Each row of a before or after table is a point. One or more steps were done to the points. Then noise was added and the rows were shuffled. The steps act on columns, c1 being the first. Write out the steps. A step turns or swaps two columns, mirrors them in a line or flattens them onto one, adds a multiple of one to another, or multiplies or shifts one. Angles are multiples of 10 degrees, from the lower column toward the higher: turns from -170 to 170, lines from 10 to 170 but not 90. Use the fewest steps. Two steps may share a column if one is a turn and the other turns, adds or multiplies; they go together, in the order done. Otherwise the lowest column goes first.
(in the rows, 128 means zero)

Before (13 x 2)
[[109 146]
 [144 136]
 [121 168]
 [118 149]
 [201 116]
 [159  43]
 [143  88]
 [109 168]
 [188 169]
 [128 131]
 [112 153]
 [139  95]
 [129 100]]
After (13 x 2)
[[130 131]
 [120 125]
 [122 123]
 [119 123]
 [128 128]
 [180 156]
 [143 135]
 [125 128]
 [115 120]
 [191 166]
 [117 122]
 [142 136]
 [131 132]]
Steps: flatten c1 and c2 onto the line at 30 degrees

Before (10 x 6)
[[130 129 116 130 118 121]
 [ 91 162 148 128 103 124]
 [121 179 131 185 134 117]
 [190 131 157 165  95 158]
 [119 136 146 185 128 127]
 [106 111 116 106 138  96]
 [151 118  86 145 142 114]
 [111 147 128 172 119 149]
 [115 135 126 151 121 143]
 [105 156 128 171 164 145]]
After (10 x 6)
[[134 133 122 166 175 116]
 [ 77 142 128 122 118 113]
 [141 162 108 195 157 139]
 [164 107 107 122 161 122]
 [120 123 123 120 127 118]
 [147 130 129 182 137 126]
 [132 117 110 173 138 142]
 [120  93 195 209 128 158]
 [127 137 106  59 109 101]
 [135 117 115 206 143 149]]
Steps: mirror c1 and c3 in the line at 60 degrees; swap c2 and c5; add 1.5 times c6 to c4

Before (11 x 12)
[[ 88 107 130 186 133 101 122 110 149 142 109  62]
 [105 112 147  95 136 144 101 118  77 111 163 132]
 [ 87 136 129 113 143 107 115 165 130 114 130 109]
 [122 103 130 198 125 133 106 131 153 124 174 131]
 [100 107 178 159 138 108 192 159 150 111  94 125]
 [101 114 123 150 123 114 142 123  64 153 182 122]
 [113 124 152 138  83 141 108 108 160 132 178 103]
 [102 162 146  97 140 132 142 142 143 145  66 127]
 [190 153 129 103  80 139  99 105 131 112 168 126]
 [125 130 120 109 153 137 113 114 135 132 175  99]
 [107 126 109 107 109 152 129 119 120 105 147 122]]
After (11 x 12)
[[ 83 178 121 101 117 111 115 116  73 149 152 122]
 [ 96 135 133 142 142 111 130 199 136 115 115 152]
 [117  91  69 127 139 109  75 193 162 111 143  88]
 [123 148 152 133 109 149 126 111 127 108 136 129]
 [ 94  70 132 160 137 133 124 159 150 139  85 119]
 [119 161 130 167 135 148 154 109  83 110 149 139]
 [111 178  96 128  85 144 128  94 173 125 138 161]
 [125 168  96  71 126 134 151 132 170 122 161 144]
 [124 174 144 132 154 139 121 102 149 128 135 166]
 [210 177 144 148  78 140 152  77 137 114 107 150]
 [ 82 107  98  78 131  96  89  94 158 140 145 180]]
Steps: add -0.7 times c10 to c1; turn c2 and c11 by -80 degrees; turn c3 and c4 by 150 degrees; turn c7 and c12 by -140 degrees; multiply c8 by 2; shift c9 by 10
